Rows are points. The points of each table are mixes of a few directions, plus a little noise. How many directions does each table use, and how many do they share? Where both have some left over, give the other angles between the two spaces (their principal angles), to ten degrees, smallest first.
In the rows, zero is written as 128.

First (4 x 3):
[[146 127 148]
 [142 119 148]
 [131  95 147]
 [ 90 173  69]]
Second:
[[141 123 157]
 [159  90  85]
 [112 133 101]
 [102 162 169]]
Directions: first 2, second 2, shared 1; angles 70

First (6 x 6):
[[135 117 148 139 125 128]
 [ 99 179  37  78 141 130]
 [150  90 195 164 119 127]
 [144 101 175 153 121 126]
 [115 151  89 107 135 130]
 [127 133 124 126 129 129]]
Second:
[[120 144  99 109 131 134]
 [128 108  90 109 110 163]
 [114 132 104 122  96 118]
 [110 155 103 131 126  92]
 [172  66 183 164 159 165]
 [117 142 141 155 118  77]
 [142 156 133 115 209 136]
 [126 118 168 115  75 143]]
Directions: first 1, second 4, shared 1

First:
[[120 132 145 102 116 106 158 149 127]
 [129 152  99 176 146 156  67 101 113]
 [131 135 142  88 111 103 186 146 149]
 [149 135  95 158 142 159 102  93 148]
 [126 110 153  87 114 103 182 150 141]
 [126  74 154 104 124 124 149 142 129]
 [116 121 148 109 120 112 142 148 117]
 [127 169  87 198 151 162  38  95 100]]
Second, 8 rows:
[[111 105 114 108 151 206 165 118  38]
 [117 139 137 134 102  76 101 121 201]
 [115 136 137 132 103  80 104 121 194]
 [202 144 125 151 163 135 137 173  83]
 [ 78 106 122 104 122 171 145  98  99]
 [150 133 127 135 139 130 132 142 114]
 [146 136 131 138 129 110 121 139 142]
 [104 125 130 123 113 117 120 113 154]]
Directions: first 3, second 2, shared 0; angles 70, 80

First:
[[121 136 129 146 130 130 134 139 147 116 151 115 141  96]
 [ 98 100 105  96 125  84 108 114 144 132  94 148 144  82]
 [140 131 129 140 123 124 123 136 111 123 139 136  84 165]
 [110 102 116  78 131 120 122  98 134 152  70 136 189  94]
 [159 136 122 170 114 134 110 148  92 101 149 113  97 163]
 [128 143 138 144 134 149 144 135 144 124 150 111 150 108]
 [116 109 112 102 128 139 121 105 140 134  79 102 249  49]
 [156 165 166 156 137 166 161 146 114 136 181 133  43 221]
 [138 138 140 133 130 140 137 131 120 133 139 131 103 161]
 [ 92 110 116  97 133  99 125 114 163 137 105 140 162  67]
 [150 137 135 147 122 124 123 141  98 122 150 143  45 202]]
Second (8 x 14):
[[119 124 113 164  90 100  95 125 136  69 121 104 124 117]
 [119 105 104 109 162  89 128 150  92 167 152 172 126  79]
 [142 153 151 157 112 170 128 116 118 118 148  80 130 180]
 [142 143 143 130 145 152 165 145 138 126 135 148 126 129]
 [181 131 119 124 164 148 155 185 156 153 122 159 134  89]
 [ 79 107 118  68 129 137  89  72 123 160 119 112 121 144]
 [ 90 150 147 170 105 139 142 109 110  44 169 115 106 149]
 [152 111 129 101 117  89 123 122 152 187  57 135 157 137]]
Directions: first 4, second 6, shared 2; angles 50, 70

First, 8 rows:
[[133 125 122 127 132 131 119 124 128 129 129 130 128 133 122 129 128 123
  122 127]
 [130 127 125 128 130 129 124 126 128 128 127 128 129 130 125 127 128 126
  126 128]
 [102 142 161 135 106 118 174 152 124 126 124 120 128 103 160 129 126 152
  160 127]
 [199  90  43 110 189 156   7  63 137 135 139 149 125 193  45 124 136  64
   44 132]
 [106 139 155 134 109 119 166 147 125 126 125 122 129 107 154 130 126 148
  154 126]
 [122 132 137 129 121 125 140 135 127 128 127 125 129 121 136 128 127 135
  137 128]
 [102 142 160 134 106 118 172 152 125 125 124 120 129 104 158 130 125 152
  159 127]
 [132 126 123 127 132 130 121 124 128 129 128 129 128 132 123 128 129 124
  123 128]]
Second (8 x 20):
[[112 153 156 156 101 124 113 128 138 157 116  87 136 140 126 119 118 115
  171  97]
 [149 100  93 104 156 129 125 118 122 101 141 157 124 130 115 143 135 131
   85 148]
 [140  88  77  97 157 106 143 122 118  73 147 150 129 127 113 177 130 148
   77 141]
 [161 130 131 120 147 175  98 117 129 158 126 173 114 130 129  72 144 102
  107 163]
 [131 124 131 116 135 137 149 137 123 122 131 155 121 110 146 119 134 139
  119 151]
 [111 113 105 123 127  90 148 131 125  90 137 105 139 129 118 182 118 151
  123 107]
 [100 152 166 147  98 120 149 144 130 144 119 100 132 118 148 123 120 137
  173 110]
 [119 163 166 160 102 144  98 127 140 180 110  96 130 141 128  90 123 103
  173 105]]
Directions: first 1, second 3, shared 1
